Every row gives one point. To make a cloud, some directions were put in groups of two or more. Within a group, all points are equally far from the middle, so they leave a hole (a ring in 2 directions, a hollow ball in 3). The other directions are filled evenly. Then the cloud was stretched, turned, moved and blurred a little. Count the holes, and give their numbers of directions, smallest first.

Cloud, 21 rows:
[[-1.49 -0.48  2.99]
 [-2.19 -0.20 -0.13]
 [-1.44 -1.11  2.36]
 [-0.95 -1.20 -0.44]
 [ 1.06 -1.52  1.78]
 [-1.52 -1.45 -1.19]
 [ 0.01 -3.18  1.64]
 [ 1.17 -1.60  0.45]
 [ 0.50 -1.35  1.63]
 [ 2.01 -2.50  0.75]
 [ 0.40 -2.09 -0.17]
 [-1.58 -2.76 -0.54]
 [-1.16 -2.42  2.04]
 [-1.12 -2.55  0.66]
 [ 0.37  0.83  1.14]
 [-0.46 -0.28  2.69]
 [-0.12 -2.30  1.20]
 [ 0.86  0.88  2.94]
 [-2.44  0.42 -0.17]
 [-0.36  0.15  1.00]
 [-0.89 -2.42  2.84]]
Holes: 0

Cloud (30 x 4):
[[ 0.60 -2.01 -0.41 -1.90]
 [-2.98 -0.69  0.36 -0.72]
 [ 1.34 -1.84  1.18 -1.46]
 [-0.61 -0.46 -1.12 -3.10]
 [ 0.10  2.42  2.49 -1.25]
 [ 0.20 -1.44  1.65 -2.18]
 [ 1.16  1.83  2.67 -0.45]
 [ 0.14 -0.69  1.04  1.81]
 [ 0.45  2.07 -0.64 -3.22]
 [-1.05  1.90  0.90  0.14]
 [ 2.51 -0.73  1.67 -0.74]
 [-0.93 -2.37  1.09  1.41]
 [-0.96 -1.12 -1.72 -2.52]
 [-0.90 -2.15  2.44  0.54]
 [ 0.01  0.57  0.41  1.32]
 [-0.57  1.52 -1.13  0.18]
 [-1.77  1.63 -1.03 -0.62]
 [ 0.16 -1.40  2.23  1.53]
 [-1.70 -1.47 -2.02 -1.68]
 [-2.46 -2.04  0.05  0.04]
 [-0.72 -2.64 -1.08  0.73]
 [-2.22  1.45  1.71 -1.25]
 [ 0.30 -0.32  1.69  1.66]
 [-0.39  0.32 -0.10 -3.53]
 [-2.25 -1.78 -1.49 -0.80]
 [ 1.88  1.23 -1.31 -1.17]
 [ 1.60 -1.86  1.12 -1.30]
 [-0.44  1.88  1.86 -2.90]
 [-1.45  0.99  2.30 -2.34]
 [-0.49  0.14 -0.60 -3.47]]
Holes: 2 (2, 2)
